Rows are points. Two turns around zero, p and q, are shown by what they do to some points. Write where each new point lands after one turn and then the other. Backwards means that the second turn is done in reverse. Each puzzle has new turns, and all numbers are rounded.

Turn p:
[-1.9  3.7 -1.9] -> [-3.6  1.6 -2.4]
[-0.7 -2.9  2.7] -> [ 1.2 -3.2  2.1]
[-4.1  2.0 -2.7] -> [-3.3 -0.7 -4.0]
[ 5.1 -2.1  4.0] -> [3.7 0.9 5.6]
[-2.7 -1.7 -3.3] -> [ 0.5 -1.9 -4.2]
[4.2 0.9 1.2] -> [1.5 3.1 2.8]
Turn q:
[ 1.5 -4.8  2.5] -> [-2.7 -4.4  2.3]
[ 1.0  6.2 -2.1] -> [4.2 5.2 0.0]
[-2.7  1.2 -0.5] -> [-0.7  1.7 -2.4]
[ 0.6 -3.8  3.7] -> [-3.8 -2.9  2.4]
[-0.4  1.2 -3.6] -> [ 3.0  0.4 -2.4]
Where do these land?
q, then p: [ 3.8  1.7 -3.8] -> [3.1 3.5 3.1]
q, then p: [-4.4  1.9  3.1] -> [-4.9 -0.2 -3.0]
q, then p: [ 0.3 -5.2 -3.8] -> [ 5.9 -1.8 -1.8]
q, then p: [-0.7 -0.9  1.1] -> [-0.6 -1.4 -0.6]
p, then q: [1.0 2.6 3.3] -> [-3.5  2.5  0.4]

Turn p:
[-2.6  0.1  0.4  2.2] -> [-0.2  1.3 -0.6  3.1]
[ 1.7  2.5  3.3 -1.2] -> [ 4.3 -0.1  1.2 -1.1]
[-2.7 -2.5  3.6  0.7] -> [ 0.4 -1.6  2.4  4.3]
[ 0.6  1.6 -3.8 -6.6] -> [-2.4  2.6  3.2 -6.2]
[ 3.0 -1.7 -3.5  4.9] -> [-2.1 -2.1 -6.2 -0.1]
Turn q:
[-2.7 -1.3 -0.9 -0.1] -> [-2.8  0.7 -1.2 -0.1]
[-4.0  1.8 -5.5  5.3] -> [-5.3  4.4  3.9  3.9]
[-0.6  0.8  3.5 -5.1] -> [ 1.4 -1.4 -1.8 -5.7]
[-1.4 -1.7 -2.3  2.2] -> [-2.5  1.1 -0.4  2.7]
[ 2.1  1.5  3.4 -4.2] -> [ 3.8 -1.6 -0.8 -4.3]
[ 2.1 -0.8 -2.1 -1.5] -> [ 2.1  1.9 -1.8  0.9]
[ 4.5 -0.3  3.9  3.5] -> [ 3.3 -5.1  2.0  2.7]
Where do these land?
q, then p backwards: [-1.1 -2.4 -1.5 -2.1] -> [ 0.4  1.1 -2.7  2.3]
q, then p: [-1.9  0.9 -6.2  3.3] -> [ 3.9  4.6 -2.0  3.7]
q, then p backwards: [ 2.3  0.1 -4.2 -2.3] -> [-1.6  4.7  0.1  1.8]
p, then q: [3.2 1.0 2.9 1.4] -> [ 3.1  0.3 -2.2  2.6]
q, then p: [-1.9  0.9  6.1 -4.3] -> [-3.6 -2.2  5.6 -3.4]
p, then q: [-0.6 -0.4  3.0  4.0] -> [ 0.4 -0.3  1.0  4.9]

Turn p:
[6.2 3.0 3.3 1.9 0.9 1.0 2.9 4.0] -> [ 3.0 -1.8  4.0 -4.9 -1.2  2.2  4.7 -2.7]
[-2.7 -5.1 -2.4  4.4  0.7  4.4 -6.4 -5.0] -> [ 2.2 -5.3 -1.7  8.3  1.6 -1.7 -3.1  4.8]
[-1.4 -2.3 -3.2 -1.8  0.6 -1.5  3.4 -3.0] -> [-3.4  0.4 -2.9 -1.5  2.4 -3.7 -0.5  1.6]
[-0.4  3.8 -2.1 -1.9  0.7 -3.9  2.3  1.3] -> [-0.8  4.6 -0.7 -3.5  2.7  0.8  0.0 -1.8]
[-0.4  1.7 -2.8 -1.7 -2.9 -2.1  2.8  4.1] -> [ 0.4  5.1 -3.0 -2.6 -1.0  0.1  2.7 -1.2]
[-1.7 -2.4  2.0  5.2  2.9 -1.1  0.1  3.2] -> [ 1.8  1.4  5.1  1.4  0.0 -0.6  2.3  4.6]
[ 2.1 -0.4  0.7 -2.8 -2.1 -2.8 -2.7  0.6] -> [ 0.9  1.6  0.2  0.4 -2.0 -1.9 -2.0 -4.2]
[ 1.6  3.8 -0.2  2.7  3.4  3.2  3.1 -4.8] -> [-1.5 -5.3  0.4 -2.0  5.6  3.2  1.4  0.6]
[-3.4 -2.8  2.3 -4.2  1.6  4.3 -4.1  1.1] -> [-0.3 -1.5 -0.3  1.2 -5.5  1.5 -5.8  3.3]
[ 0.1  0.8  2.5 -1.8 -5.8 -1.4 -1.4 -1.5] -> [-2.5  0.7 -0.9  3.1 -2.6  0.1  0.3 -5.1]
Turn q:
[-1.5  2.6 -3.0 -1.4  4.1 -6.2  3.8  0.5] -> [ 0.3  6.4 -3.9 -3.7  3.8 -1.0 -0.5 -2.1]
[-4.7  3.3  0.6  3.7  0.3  1.8 -0.3 -0.8] -> [-5.5  2.9  2.2  0.7 -2.2  0.5 -1.3  0.0]
[-0.9  1.6  3.0 -2.8  0.2 -1.8  4.3 -3.7] -> [ 1.3  2.4  2.7 -1.3  1.0 -4.3  0.9 -4.3]
[ 3.7  0.6 -1.1  3.3  1.7 -0.3 -0.2  3.0] -> [ 0.7  0.7 -1.2  2.5  3.2  2.5 -2.1  2.9]
[-0.4  2.9 -3.0  0.2  0.6 -0.7  3.8 -2.7] -> [ 1.5  5.1  0.5 -0.7 -0.6  0.9 -1.2 -2.9]
[ 2.0 -3.8 -2.4 -4.5 -1.7  0.0 -5.5 -0.9] -> [ 3.8 -5.6 -2.8 -3.4 -3.3  0.2  0.2  1.8]
[ 2.7  0.6  6.2  3.2 -2.9  1.5 -5.8  1.3] -> [-2.0 -5.3  2.2  4.8 -0.6 -3.4 -2.8  4.8]
[-0.6  3.6 -1.8 -3.2  4.0  0.6  0.2  1.6] -> [ 0.8  4.1  0.6 -3.9  0.9  0.3  1.3  3.2]
[ 0.4 -6.6  4.8  3.1 -1.4  2.5  1.0 -2.4] -> [-1.7 -6.8  3.6  3.0  1.5  0.9  0.4 -4.2]
[-0.5 -4.7 -3.4 -1.5 -4.9  2.7 -1.3  3.9] -> [ 1.0 -3.8 -3.7  2.0 -3.7  3.5  4.9  0.9]
Where do these land?
q, then p: [-0.4  0.1 -0.3 -0.1 -5.1  0.8 -1.9  4.6] -> [ 1.5  2.5 -2.0  0.8  0.2 -1.4  5.7  1.9]
q, then p: [-2.9 -0.5  0.3 -3.2 -1.0  0.8 -0.3 -1.3] -> [-3.5  0.9 -1.4 -0.6 -1.1 -1.4  0.8 -1.8]
q, then p: [-0.2 -5.2  2.0  4.6 -1.3 -0.2  3.2  0.7] -> [-1.7 -3.8  1.0  2.7  3.3 -1.2  0.3  5.1]
p, then q: [ 3.1  1.8 -2.0 -2.6 -5.2 -0.1 -0.6 -0.4] -> [ 3.2  1.1 -0.1 -1.5 -3.2  1.8 -3.1 -3.8]
q, then p: [ 8.6  3.9  2.0 -0.1  4.0  0.3  2.4 -0.1] -> [ 5.7 -1.8  7.6 -3.3  0.5  1.9 -1.5 -2.1]
p, then q: [-4.4  5.6 -3.8  0.9  0.9 -3.1 -1.5 -1.2] -> [-1.7  4.0  3.7 -2.9  0.3  3.2 -2.8  4.6]
q, then p backwards: [-1.3  0.8 -0.5 -6.5  0.4  6.2  2.4  2.5] -> [ 1.2  0.2  2.2  5.2 -0.2  0.4  4.5  6.5]
p, then q: [ 1.8 -0.2  3.7  3.6  0.5 -2.0 -0.2 -1.1] -> [-1.9 -1.4  2.8  1.1  3.2 -2.2 -0.4 -2.4]
q, then p: [-1.0 -5.6 -1.0  2.8  4.6  2.4 -4.3 -5.3] -> [-1.6 -4.1 -1.4  2.8 -6.3 -1.4 -6.2  2.4]
q, then p: [-3.2 -0.6 -0.6  0.6  2.3 -5.1  0.9  1.6] -> [-1.0  2.2 -2.7 -1.3  3.8  0.7 -3.6  2.0]

Turn p:
[ 2.6  1.1 10.8 -6.1 -0.9  0.2  0.3 -1.8  2.0 -0.5  1.4] -> [-0.3  1.6  6.9 -5.3 -4.2 -3.9  5.8 -2.0  0.1  1.1  4.7]
[-2.5  1.4  0.8 -7.6 -1.0 -1.1 -1.7  5.1  1.7  0.4  1.7] -> [ 1.5 -1.2  2.6 -5.3 -0.2 -5.1 -2.6  0.0 -5.4 -1.8 -0.1]
[-2.2  5.4  1.3  1.9 -0.9 -2.6  0.3  0.4 -2.9  3.6 -6.3] -> [ 1.3  2.4 -2.1 -0.7 -5.4  1.4 -1.4 -4.3  0.0  3.0 -6.0]
[-2.6  0.3 -4.6  4.1 -1.2  0.4  0.5 -4.2  1.9 -0.2  3.0] -> [-3.6 -0.6 -3.2  0.5  0.4  4.7 -3.0  2.6  2.6 -2.7  1.2]
[-1.1 -1.8  2.7  0.4  1.8  3.1 -0.6  4.9  0.3 -4.4 -2.3] -> [ 0.8 -0.5  3.1  2.9  1.9 -1.5  3.9 -1.6 -3.1 -3.6 -2.9]
[-1.1 -7.2  1.1 -1.3 -1.9 -2.1  1.5 -0.5 -5.2 -1.7 -6.0] -> [ 6.8 -6.6  0.0  1.6 -1.2  2.6  4.6 -0.2 -0.6  2.7 -2.0]
[-3.8  0.5 -0.2  2.4  0.6  2.2 -3.0 -1.8 -4.3 -1.0  1.0] -> [-1.9 -1.6 -1.1  4.1 -2.3  3.2 -1.2 -2.5 -2.7 -1.1  1.6]
[-0.7  1.9 -5.1 -2.9  1.3 -0.8  1.2 -5.7  3.0  0.2 -0.1] -> [-2.0  0.3 -3.9 -5.8  3.1  3.8 -1.3  0.3  0.5  0.9  1.8]
[ 2.9  0.1 -3.9  2.3 -1.3  2.4  6.3 -1.5 -1.2  3.2 -0.3] -> [ 0.9  4.1 -3.4  1.4  0.3  2.9  0.5  6.1  1.3  3.1 -0.8]
[ 1.7  0.3 -1.6  1.7 -3.9  1.4 -3.6  0.5 -2.0 -0.6  0.5] -> [ 3.4  1.2  0.0  3.1 -0.6  0.9 -3.0 -0.9  0.7 -2.0  2.3]
[ 2.6  0.7  2.0  4.5 -0.3 -0.6  0.0  0.2 -2.2 -5.6  4.7] -> [-1.4  0.3 -2.3  5.0 -1.5 -3.1  2.8 -0.4  2.8 -4.1  3.7]
[ 1.9 -1.8  1.4  3.1  4.0 -0.8  0.9  2.1  5.5  1.8  0.9] -> [-4.2  0.5  3.1  0.6  3.6 -2.7  0.5  1.6  3.8  0.8 -3.0]
[ 2.4 -0.8 -4.7 -2.4  3.8 -1.7 -2.0  2.4  3.6  4.9  2.0] -> [-1.6  0.1  0.5 -2.0  6.1 -3.3 -5.6  1.6  0.2  3.6 -0.5]
Turn q:
[ 2.8 -4.7 -2.1 -1.1 -3.0 -2.6  3.7 -4.2  4.1  4.2 -0.1] -> [-0.2 -4.1  0.5 -2.5 -3.6 -6.1 -3.0  0.9  5.2 -0.1 -2.8]
[ 1.5 -3.5 -0.6 -1.5 -3.5 -2.8  0.5 -2.3 -0.6  1.1 -2.0] -> [ 0.9  0.5  2.0 -0.4 -1.4 -4.0 -3.2  1.7  1.3 -1.2 -2.9]
[ 1.9  1.4 -2.6  1.1 -1.7  3.4 -3.0  2.6  1.2 -3.1 -3.7] -> [ 3.7  2.4  1.5 -0.3  4.3  2.4  3.4  0.7  2.5  0.5 -1.9]
[ 1.7  4.5  3.8 -2.4  4.4 -1.0  3.9  1.9 -2.8 -2.3 -3.3] -> [-2.0 -0.8  0.7 -4.3  3.5 -0.1  2.5  1.1 -7.8 -1.3  0.9]
[-0.1  2.2 -4.2 -1.1  0.1  2.6  1.5  0.1 -5.8  2.7  3.3] -> [ 2.6  1.6 -3.2  1.1 -5.0 -0.9  3.2 -1.2 -3.7  3.5 -1.0]
[-0.5  2.7  3.9  4.5  4.9  3.3  4.1  1.4 -4.7 -3.6  0.8] -> [ 0.5 -2.0 -1.6 -0.3  2.6  3.1  2.4 -6.4 -7.4 -2.4  1.6]
[-5.7  1.7 -4.3  1.4 -4.5  0.8 -2.1 -2.4  3.9  1.8 -2.2] -> [-3.1  4.9  0.6  1.2 -2.3  0.0  3.0 -1.0  7.4 -0.6 -2.0]
[ 0.4 -4.2 -1.5  1.2  4.7 -3.6 -4.1  1.6  1.2  4.2  4.7] -> [ 0.0 -2.5 -4.5  5.2  0.4 -2.7 -3.5  2.0  2.1  3.0  5.2]
[ 2.0  1.9  0.2  3.7 -0.2 -2.1  2.3 -3.4 -1.6 -2.9  2.9] -> [ 2.8  0.3 -1.0 -3.1 -2.1 -0.5 -1.1 -3.6 -1.1 -3.7  3.1]
[-3.5 -3.0  3.3 -4.8  1.1 -1.7  0.5  2.8 -3.6  4.5 -1.8] -> [-5.0 -0.8  1.5  4.6 -0.5 -2.4 -1.7  3.3 -5.0  2.0 -2.4]
[ 2.4  1.9  4.5  2.0 -2.7 -0.1 -1.0  2.4  2.9 -5.3 -2.5] -> [ 1.6 -0.3  5.9 -2.3  4.3  3.8  0.2  0.2  0.8 -3.4  1.6]
[-6.0 -3.8  1.2 -4.7  2.1 -2.7  1.7  1.4  1.5 -1.1  0.5] -> [-5.8 -2.0 -2.4  2.8 -1.0  1.4 -2.0  4.6 -1.1 -3.1 -1.9]
[ 2.2  0.5  1.8  3.2  2.5  2.4 -4.7 -3.2  1.2 -3.5  1.5] -> [ 2.2  1.6 -1.7 -2.0  3.7  3.8 -3.5 -3.6  1.7  1.0  2.8]
[ 0.7  2.4 -3.3 -1.5 -4.3  4.0 -3.3  1.2  3.0  3.0  1.8] -> [ 1.7  1.4  1.8  0.2 -2.8  2.3  3.1  1.3  5.0  5.4 -0.5]
Where do these land?
p, then q backwards: [ 5.8 -1.1  3.2  4.3  0.0  2.3 -3.5  0.2 -0.7  2.1 -1.3] -> [-1.3 -0.5  0.2  4.2 -4.4  1.1 -5.8  1.6 -0.2  3.3 -0.7]
p, then q backwards: [-3.5  0.3  0.2 -2.7 -3.8 -3.5 -1.3 -0.4 -0.4  2.3 -4.2] -> [ 4.1 -1.2  0.7 -1.4 -2.6  3.4  2.9 -3.4 -0.4 -1.5  3.0]
q, then p: [-3.6  1.1 -0.4 -2.4  3.5  1.8 -1.5 -1.6 -3.0 -5.3 -3.0] -> [-0.4  3.2 -4.6  1.0  1.5  2.3  0.1 -3.3 -5.8 -0.1 -1.4]
p, then q: [ 2.8 -1.8 -0.1 -2.7  1.0 -3.7 -3.7  1.2 -1.6  2.5  2.9] -> [-0.3 -0.5 -0.6  2.2 -1.1 -3.1 -4.8  1.7  1.5  1.7  4.1]
p, then q backwards: [ 4.9 -2.4  2.8 -3.6 -0.2  3.5 -3.0  2.7  2.4  0.1  3.4] -> [ 3.7  2.5  3.1  2.7 -2.1 -5.1 -2.7  2.7 -0.9  1.7 -3.4]
q, then p: [ 4.7 -2.9  3.1 -3.0 -3.5 -3.1 -1.6 -5.3 -1.3  3.1  0.7] -> [ 3.1 -1.9  4.6 -1.9 -2.4 -3.2 -4.7 -5.5  1.7  1.2  1.8]
q, then p backwards: [-2.6  0.6 -3.2  4.1  2.3  3.8  6.1  0.0 -4.0  3.6  0.5] -> [-1.7  2.5  3.6  0.3  4.4 -2.9  0.4  1.3 -5.8 -5.0 -3.3]
p, then q: [-0.6  3.6  1.5 -3.1  1.9 -2.7  1.4  0.8  4.4  2.4 -1.1] -> [-5.0  2.7  1.0 -1.8 -0.7 -1.2 -0.4  4.7 -1.4  0.8 -1.4]
q, then p: [-3.7 -5.4 -2.9  3.0  2.4  0.6  4.8 -1.1  3.8 -3.7  3.9] -> [ 2.4 -3.1 -1.4  0.8  6.9  5.5  0.7  1.9  2.0 -5.4  0.5]
p, then q: [ 0.1  4.2  5.2  2.1 -3.8 -1.5 -0.9  1.0 -2.4  0.8  1.0] -> [ 1.3  2.7  5.6 -2.1 -3.5  0.1 -0.7 -0.3  3.1 -2.6  1.1]
q, then p: [-1.6 -3.4 -3.0  3.8  0.4  2.6 -1.1  1.2  1.4 -5.8 -3.4] -> [-2.0  2.9 -1.9  0.7  6.6  2.1  4.3 -2.3  1.4 -1.2 -1.7]
q, then p: [ 0.2  4.0 -1.2 -4.0 -0.6 -3.9  4.5  2.4  2.3 -1.9 -3.9] -> [ 2.1 -2.1 -1.2 -2.3 -1.0 -4.9  4.4  1.9 -4.7 -2.2 -3.0]
q, then p backwards: [-2.9  3.3 -5.4  4.4  0.5  3.7 -0.1 -1.0 -0.8 -0.2  4.5] -> [ 2.3  3.7  1.6  2.2 -0.9 -1.1  1.0 -4.8 -4.9 -3.9 -3.5]
